Each point is reached from the start by the listed moves, each made once or not at all, plus a little noise. Is the number of moves made odd or even? Then give how often each move was made.

Moves:
(1): [54 29]
(2): [-30  55]
Start: [-26  -3]
Points:
[-26  -8] => even (0, 0)
[26 24] => odd (1, 0)

Moves:
(1): [ 41  11 -10  13  -1  -7]
(2): [-24  34 -20  -5  -6 -27]
(3): [ 13  -2  29   2  -5 -19]
(4): [-29  -3  -3  43   3  -6]
Start: [ 10   5  32 -10  -7  11]
Points:
[  0  36  41 -13 -18 -34] => even (0, 1, 1, 0)
[ 26   2  60  -6 -12  -9] => odd (0, 0, 1, 0)
[49 16 23  2 -6  5] => odd (1, 0, 0, 0)
[12  4 33 -5 -7 13] => even (0, 0, 0, 0)

Moves:
(1): [20  7 16 -5 -6 -5 14 12  7]
(2): [ 10  19  -9  -2   0   4  10 -17   3]
(3): [-10   6  19   1  -4  11   3  -7   7]
(4): [ 4 12  8 13  1 22 10  4 -5]
(5): [ 7  3 -2  0 16 -5 -5 -3 -3]
(6): [ -7  -6   6 -24  -2  10   3  14   0]
(7): [-15  -1   1  -6   7  -9  24  10   1]
(8): [  0  17  -1 -10  -1 -20  -5  14 -13]
Start: [ 1  7 14  7 -5 -5  5  3  5]
Points:
[  0  48  60 -25   8  -3  50  46  -3] => odd (1, 0, 1, 1, 1, 1, 1, 1)
[ 19  53  43 -34  -2 -11  26  15   8] => even (1, 1, 1, 0, 1, 1, 0, 1)
[  4  36  10 -29  -9  -9  12  14  -5] => odd (0, 1, 0, 0, 0, 1, 0, 1)

Moves:
(1): [ 27   4   5   2 -11  10  -3   5  -4  -4   8   1  17]
(2): [ 1 42  1 12  3  9  6 -5  3  5 -1 -1 -1]
(3): [-2  1 25 -4 11 -5 -3  7  3  3 -8  1 12]
(4): [ 2 -8  4 16 -5 11 -3 -4  6  7 -6  1  2]
(5): [ -5  -8  -5   5  24  21   7   1 -17  -6  -6   0   4]
(6): [-21   3   6 -15  -5  16  -3  17  -4  18  11  15   9]
(7): [ -1  -3  -8   5   1   7  35   0  14 -12  -7   2   4]
(8): [-2 -3 -2  5  6  0  2 21  5  2  2 -4  1]
(9): [ 0 -2 -2 -1  8  8 -9 -3 22 11  7 14 -9]
(10): [  8   6  -5  -6   6 -10   5  -1   1  17  -2  -4   7]
(11): [ 0 -4  3 12  1 -7 10  1 -6 -4 21  4  1]
Start: [  5  12 -18   4 -12  -2 -14  10  -9  18   1  12   7]
Points:
[-21  -4 -24   9  15  41  24  27   0  26  28  47  17] => odd (0, 0, 0, 0, 1, 1, 1, 0, 1, 0, 1)
[-16   5 -31  -3  17  33  32  48 -11  38  -2  21  33] => odd (0, 0, 0, 0, 1, 1, 1, 1, 0, 1, 0)
[ 15  43 -24  41   3  15  28  -2  31  43  13  28  12] => even (0, 1, 0, 1, 0, 0, 1, 0, 1, 1, 1)
[ 14  50  -4  19 -22  51 -27  20  14  56  19  42  26] => odd (1, 1, 0, 1, 0, 1, 0, 0, 1, 0, 0)
[  5   4  13   2  17  41 -17  38 -15  37  33  47  41] => even (1, 0, 1, 0, 1, 1, 0, 0, 1, 0, 1)
[  5  -9 -23  40  -1  15  19  26  31  23  17  28   6] => odd (0, 0, 0, 1, 0, 0, 1, 1, 1, 0, 1)
[ 10  60  16  -2  -7  36 -28  29  11  53  17  42  35] => odd (1, 1, 1, 0, 0, 1, 0, 0, 1, 0, 0)

Moves:
(1): [ 19 -10 -13  -6  -5  10  15  -2   7  -5   3  12 -24   8   6]
(2): [-12  26   8   4   5   2   0   2  10  -8  -6   3 -15  -5   8]
(3): [  4   1  25  -4 -19 -11  19  12 -10  -5   5  -6   4   9   4]
(4): [ 13  -8   2  -2   5  -3 -16 -25   0  -7 -16  21   8   5   5]
(5): [ 2  1 12  2 17  2  7  8  7  4  5  2  1 15 -3]
(6): [ -2  12   9  19  13  23   4  11  -1   4  12   3  24 -15   4]
(7): [ -2  -6  -4  17   2  13   5 -15   4  -3   0  -2  -2   9  10]
(8): [ -1  -2  -8  22   5  -6  -3  11 -15  -6  -4   9  -8   3  -2]
(9): [  7  -6   5  29  -5  -3  -2  -2  26   9  14  -3 -14  -4   4]
(10): [  1   7  -6 -14 -15 -16  12  -9  -4  24  -2  14  -4   8  -5]
(11): [  2  13  -6  -3  12 -11   2  -5  -9 -13  22   3   0 -19  -5]
(12): [-17  -2   6  -4   0   1 -10   5  -6  -4  17  10  -7 -14  -8]
(13): [  1   2   1  -1  -3  -3   7 -12   4 -10  -8   6  11  -2 -16]
(14): [ 16   7  11   6  -1  11  -8   1   3   1   3 -10  10  20  -7]
Start: [  1 -10 -16  12  -3   0   3   1  -2   5  14  -2  -1   3  -1]
Points:
[  0  10  14  37  13  36  14   0   1  33  48  16  24  25 -11] => even (0, 0, 0, 0, 1, 1, 1, 0, 0, 1, 0, 1, 0, 1)
[  0 -13 -12  -5 -13 -19 -13 -28 -12  19   9  43  -4   0 -10] => odd (0, 0, 0, 1, 0, 0, 0, 0, 0, 1, 0, 1, 0, 0)
[  8   5  27  51   4  -5  31 -34   8   5  60  48  21  -6 -12] => even (0, 0, 1, 1, 1, 1, 1, 0, 1, 1, 1, 1, 1, 0)

Moves:
(1): [ -1  -3   4  -2   1   2   7  -4  -8 -10  11   8  -9 -11  -2   5  -5   5
  -1  -7   0  -2 -11]
(2): [  7   6  -5  -1   2   3   5  -2  10   4   2  -3  12 -10  -1  -1  17 -18
   3   1   7   6  -5]
(3): [  7  -1  -5   0   1  -2   1  -8   3   3   4   3   5  10  -2  -6  -5   2
  -2  -4   4   5 -12]
(4): [ 0  9 -3 -2 -6  2 -8 -4  7  7  1  6  1  6  8  3  2  6 -6 -2 12 -5  8]
(5): [ -4  -5   4   9  16  -3   4   2  -7  -1  -1   9 -18 -13  -8 -10   2   2
  -4   0   7  -4 -12]
(6): [ -1  -8   5  -2   4  -5 -15  -3   2  -8   4  -9  18  -6  12  -9   0   5
  -8  -4   1  -5   0]
(7): [-10   4   4   3  -3   1   5  -4   6  -2   5 -10  -1  -4   2   4  -2   6
  -2   3   0  -3   1]
(8): [ 13   0  12 -10  -1 -15   8  12   0   7   9  17  10  -6  -2  -1   1 -16
   4   4  12  14  -3]
(9): [-10  11   9   9   9  11  -4  11   1  -3   8   2  -4  -4  -8   2  -3  -3
  11  10  -3   4   9]
(10): [ -3 -17   4  12  16   8  -2  -6 -16  -3   6   2  13  -4   1   4  10  12
   2  10  -5 -14  12]
(11): [ 3  9  9  8 10  0 -5 -6  0  5  7  0 -6 -2  3  2  4 -3 -3  1 -1 -6  0]
(12): [  7 -12   0   1  -8  15   4   6   7  10  -7   9  -2   6   5 -23   7  -7
  20   6  -1 -14  -4]
(13): [ -2   4  -2  -2  15  -2  -4  -2  11   4  -2   8   2  -1  15  10  -2  -5
  -5 -14  -6   9   5]
(14): [11 -4  5 -5 18  8 -4  6  7 -9 -4 10 -2  3  8  7 -2 -6  2 -1  0  6  2]
(15): [-17  10   1   9  -2   4   3   8   9   1  -4   8   4  -1  -4   1  -1  -1
  -2   8  -6  -9  -9]
(16): [  8   2   0   9 -14  -2   1  -2   6 -12   5   0  -3  -6  10  16  -1   0
  14  -4  -5   9  -7]
(17): [ -5 -17  -2  -7 -10   5   0  -2  -8  -5   6  -2 -10  -2  -5 -14  21   8
   4   7 -10  -3   1]
(18): [  0  -8  -6  -4 -10 -19  -2   8   2  -1   6  -6  12  13  -2  24  14   0
   8  -9   5 -18  20]
(19): [ -4   2  -1   0   3  -6 -12 -16  10  -4  -6   3   1   4  13   0 -11  -3
   8   2   7  -2   3]
(20): [  0  10  -2  -1   5   6  13  16  -8 -18  12   8  -6   7  18   1 -16  -2
  17  -3   1   7  -3]
Start: [-12   4  16  -2  -2  -4   6  -3   2 -19  -3  -8   3   3 -17   1  -2  14
   1 -15  -2  -5   1]
Points:
[ -2 -25  25  18  55  -7 -26 -32  17 -48   2  18  19  -9  31  11 -12  21
   9 -31   0   0 -10] => even (0, 0, 1, 0, 1, 1, 0, 0, 0, 1, 0, 0, 1, 1, 0, 1, 0, 0, 1, 0)
[-25  14  29   0 -13 -41  12  -4  39 -35  22  20  19  -8  14  60 -10   2
  26 -30   5  -7  -1] => even (1, 0, 0, 0, 0, 0, 1, 1, 0, 0, 0, 0, 1, 0, 1, 1, 0, 1, 1, 0)
[-28  -9  40  24  57  15   0 -22  -1 -48  22  20 -12 -15 -13   4 -19  28
  14  -2   9 -15  -8] => even (1, 0, 1, 0, 1, 0, 1, 0, 1, 1, 0, 0, 0, 1, 0, 0, 0, 0, 1, 0)
[ 10  -3  39  13  51 -13  13   3 -14 -30  41  18  30 -21   1 -20  10  -5
   9  -8  24  -1 -22] => even (0, 1, 1, 0, 1, 1, 0, 1, 0, 1, 1, 0, 0, 0, 0, 0, 0, 0, 0, 1)
[-10 -16  17  -8   6  28   5  21  12 -46   7  18  11  21  16 -44  -1  14
  31  -6 -10 -16 -24] => odd (0, 0, 1, 0, 0, 1, 0, 0, 0, 0, 0, 1, 0, 1, 1, 0, 1, 0, 0, 1)
[  6 -18  38   4  37  11   6   1  11 -15  33  29  48 -22  -1 -20  17  -8
  23 -14   8  -2  -6] => odd (1, 1, 1, 0, 0, 1, 0, 1, 1, 1, 0, 1, 1, 0, 0, 0, 0, 0, 0, 0)
[ -5  -2  39   3  31 -12  -2   5  24 -30  25   7  45  -4  -7  38  23 -12
  36   5  22 -12  41] => even (0, 1, 0, 0, 0, 0, 1, 1, 1, 1, 0, 0, 0, 1, 0, 0, 0, 1, 1, 0)
[-35   6  26   8  15  12   2   4  -4 -46  38   1 -13  -1   0 -28  -3  39
  12  -9  11  -8  -7] => even (0, 0, 1, 1, 1, 1, 1, 0, 1, 0, 0, 0, 0, 0, 0, 0, 1, 0, 0, 1)
